Each row is a point. Each copy is the shape, with its points in the same order, turned, moved and blurred by noise. Some copies are also mirrored. Which?
In the rows, zero is written as 128.

Shape:
[[126 102]
 [104 122]
 [162 101]
 [155 121]
 [189 124]
 [ 81 142]
 [100 133]]
Copy 1 (7 x 2):
[[130 117]
 [ 97 129]
 [160 130]
 [149 142]
 [190 158]
 [ 72 144]
 [ 94 145]]
Copy 1 is: only turned
Copy 2:
[[114  86]
 [ 89 106]
 [148  89]
 [137 105]
 [173 113]
 [ 61 125]
 [ 85 115]]
Copy 2 is: only turned
Copy 3 (7 x 2):
[[110 147]
 [ 98 121]
 [147 157]
 [147 137]
 [178 144]
 [ 82  95]
 [ 95 107]]
Copy 3 is: mirrored

Shape, 7 rows:
[[ 83 114 180 142]
 [166 119  89 118]
 [104 113 157 166]
 [166  91 102 138]
 [151 109 141 106]
 [138 129  99  79]
 [138 144 168 149]]
Copy 1, 7 rows:
[[ 81 121 178  93]
 [170 110 107 137]
 [ 98 115 172 128]
 [171  90 130 139]
 [170 119 152 107]
 [165 123  94  94]
 [128 155 178 128]]
Copy 1 is: only turned
Copy 2 (7 x 4):
[[ 62  89 174 159]
 [129 164 104 131]
 [ 93 104 165 172]
 [118 177 120 160]
 [ 95 154 151 124]
 [102 141  98  96]
 [124 113 180 142]]
Copy 2 is: mirrored
Copy 3:
[[129  87 165 160]
 [104 151  84  89]
 [105 104 152 161]
 [ 78 129  97 102]
 [118 122 134  91]
 [154 140  87  92]
 [108 141 172 128]]
Copy 3 is: mirrored

Shape, 14 rows:
[[114  99 101 147 164 102  98 108]
 [101 125 126  98 150 103 152  87]
 [104  98 141 172 101 117  79 112]
 [179 154 180 119  96  91 104 146]
 [152 133  91 113 141 127  86 133]
 [191 104 158 158 125 154 153 144]
 [151 112 147  87 143 161  75  97]
 [117 131 102 139 127  99 103 105]
 [130 158 102  98 149 122 152 100]
 [133 148 161  95 103 119 156 166]
 [183 189 127 157 107 171 160 107]
 [112 128 170 129 149  87 123 145]
 [156 133  88  80 146  85  98 116]
 [127 162  99 158 130 157 130 128]]
Copy 1 (14 x 8):
[[ 97 119 139 155 155 114  96  99]
 [ 85 148 165  87 128 113 115  87]
 [ 94 116  82 170 116 127 135  96]
 [170 140  58  77 117 102 119 105]
 [133 119 127 131 119 111  69 137]
 [188 104 128 111 127 139 165 125]
 [117  99 116  96 103 174  74 110]
 [106 139 126 145 120  97 100 100]
 [121 163 175  94 111 107  95 113]
 [130 150 107  58 112 100 147 147]
 [201 177 150 120  72 135 134 119]
 [105 149  96  95 164 115 134 113]
 [122 119 135  96 130  80  49 112]
 [141 167 148 151 103 126 121 142]]
Copy 1 is: mirrored
Copy 2 (14 x 8):
[[127  94 102 144 177  81  90 109]
 [120 133 107  85 159  85 147 101]
 [110 107 128 163 101  74  81  95]
 [171 177 171 114 111  73  81 140]
 [164 125 104 130 153 124  80 132]
 [180  99 191 136 125 123 131 115]
 [159 116 138  95 146 126  60  72]
 [137 126  95 144 141  83 101 105]
 [154 152  99 103 157 113 147 111]
 [135 161 162  94 107 109 129 145]
 [209 168 154 158 119 139 146  88]
 [101 150 153 120 155  64 106 129]
 [175 129  79  95 160  98  89 138]
 [140 146 120 171 131 144 127 107]]
Copy 2 is: only turned
Copy 3:
[[126  83 100 169 173  81  93 123]
 [ 92 126  80 106 156  68 134 112]
 [131 105 128 177 110 101  92  94]
 [175 151 143 105  86  84 116 150]
 [166 115  93 119 169 113  88 146]
 [160 109 140 147 128 131 185 155]
 [150  67 109  80 136 113 109 128]
 [136 128  83 144 141  89  94 123]
 [114 138  47 115 163 102 143 143]
 [109 177 142  93 127 114 145 150]
 [149 143  61 133  95 153 176 173]
 [107 128 136 131 130  64 109 154]
 [171 128  81  97 183  69 101 133]
 [124 128  78 147 135 150 116 162]]
Copy 3 is: mirrored
